Each row of a before or after table is a point. One or more steps were done to the points. Then noise was added and the rows were shuffled. The steps act on columns, c1 being the first. What was done? A step turns or swaps two columns, mirrors them in a line or flattens them onto one, adds a multiple of one to another, or multiplies or shifts one. Angles are multiples of 10 degrees, from the lower column toward the higher: turns from -170 to 170, lines from 10 to 170 but not 90. Use the fewest steps. Two steps may share a column if one is a turn and the other turns, adds or multiplies; they go together, in the order done. Otherwise the lowest column goes first.
(in the rows, 128 means zero)

Before (9 x 3):
0: 134 159 118
1: 130 130  87
2: 186 147 179
3: 102 142 146
4: 152 126 153
5: 152 137  67
6: 129 114 170
7: 108  86 148
8: 161 114 114
After (9 x 3):
0:  80 147 139
1: 179 158 138
2: 161 130 157
3: 152 141  96
4:  74 114 101
5:  63  86 100
6:  97 115 161
7: 172 137 185
8:  90 125 130
Steps: turn c1 and c3 by 130 degrees; add 1.5 times c2 to c1

Before (10 x 4):
0: 102 146 169 101
1: 138 135 112 146
2: 135 158 177 137
3: 147  82 115 108
4:  80 142 100 115
5: 134 131 160 157
6:  90 103  63 126
7: 127 138 115  96
8: 107 163 131 228
9: 147 158 173 111
After (10 x 4):
0: 142 130 103 133
1:  63 133 132 153
2:  96 134  48  74
3: 159 141 171 100
4: 153 110 137 153
5:  94 138 176 110
6: 131 126 125  84
7: 141 130 148  77
8:  75 113  95 183
9: 128 126 147 149
Steps: multiply c1 by 1.3; multiply c2 by 0.4; mirror c3 and c4 in the line at 150 degrees

Before (13 x 8):
0: 114 104 196  93 138 134 154 124
1: 153  85 134 112 156  97  98 127
2: 170 160 151 185 126 127  87 113
3: 139  96 155 143 112 142 107 128
4: 170 134  76 142  90 154 132  89
5: 140  68 133 106 138 103 135 152
6: 154 143  69 118  68 126 128 143
7: 190  83 132 108 172 118 123 168
8: 113  83 160 104 156 146 126 167
9: 183 170 122 133  89 134  78  98
10: 135  93 152  99 130 147 147 148
11:  88 150 130 105 145 146 135 107
12: 157 114  81 104  67 178 104 123
After (13 x 8):
0:  54  82 168  76 148 118 155 115
1: 126  90 164 110 127 148 134 105
2:  91  85 167  74 123  93 138 152
3: 109  69 179  59 130 100 145 111
4: 129  95 118 104 144 145 136 146
5: 158 143 153  94 184 124 135 120
6: 125 176 107 175 196 128 130 189
7: 129 104 151 170 113 133 119 103
8: 141 148 139 172  84 147 115 133
9: 115  84 157  96  96 145 153 108
10: 159 111 176  75 190 180 132 153
11: 130 131 131  79 187 151 105 147
12: 104 164  46 174 161 120 130 171
Steps: turn c1 and c5 by 130 degrees; add 1.5 times c2 to c3; turn c3 and c4 by 110 degrees; turn c7 and c8 by -120 degrees; multiply c7 by 0.7

Before (9 x 9):
0: 172 156 124 137 124 149 154 180 116
1: 120  88 116 122 147 170 153 158 130
2: 126 117  87 146 125 145 134 178 123
3:  99 105 114 108 140 159 120 174 176
4: 101  93 109  93  94 160 140 146 142
5: 157  83 122 166 147  76 119 130 165
6: 152 180 117 161 143 117 145 133  97
7: 152  95 157 169 138  72  95 132  98
8: 162  94 117 170 142 113  74 108 162
After (9 x 9):
0: 156  84 121 165 170  75 119 131 123
1: 171 154 123 135 116 147 152 233 126
2: 151 181 117 153 104 117 145 138 104
3: 162  94 116 169 165 112  75  88 126
4: 152  95 158 165 103  73  95 137 110
5: 100 106 116 108 178 161 119 221 134
6: 126 116  86 144 125 143 135 228 128
7: 101  91 111 102 130 158 141 165 163
8: 120  86 116 116 137 171 153 190 109
Steps: turn c5 and c9 by -70 degrees; add 0.3 times c9 to c4; multiply c8 by 2

Before (11 x 11):
0: 148  98 110 112 164 156 122 129 146 101 109
1: 100  97  95 151 117 121 108  69 147 107 106
2: 104  89  82 103 114 159 156  76 108 158 194
3: 155 113 142 131 117  81 163 166  94 149 135
4: 154 128 130  91 166  80 124 136  68 138 145
5:  88 102 159 174 152 160  65 100 128 156 188
6: 107 123  93 137 130  95  75 151 153 151 135
7:  87  99  84  93 175  90 143 161  94 102  99
8:  82 109 119 120 130 185 101 137  83 123 111
9: 116 134 110 156 204 174  90  98 161 146 101
10: 138 164 160 121 149  98 151  84 151  91 132
After (11 x 11):
0: 146 145 143 117 139 123 156 108 151  81 177
1: 208 148 119 158 116 119 142  73 162 151 109
2: 172  95 175  94  87  90  76 171  95 149 127
3: 118  96 102 132 154 119 155 188  96 130 137
4: 113  79 124 103 107 200  96  85 108 181 156
5: 160 105 159 118 147 118  82 110 145 129 102
6: 150 138  89 174  86 194 126 102 131 115 135
7: 137 126 137 118  78 129  79  97  81 131  74
8: 118 115 159 153 104 107 134  80 151 147 165
9: 129 148 125 135 108 124  95 170 152 169 140
10: 168 130 117  91 151 125  70 166  70 132 162
Steps: swap c1 and c5; turn c2 and c7 by 30 degrees; add 1.5 times c4 to c7; mirror c3 and c10 in the line at 120 degrees; turn c6 and c11 by -70 degrees; turn c8 and c11 by -40 degrees
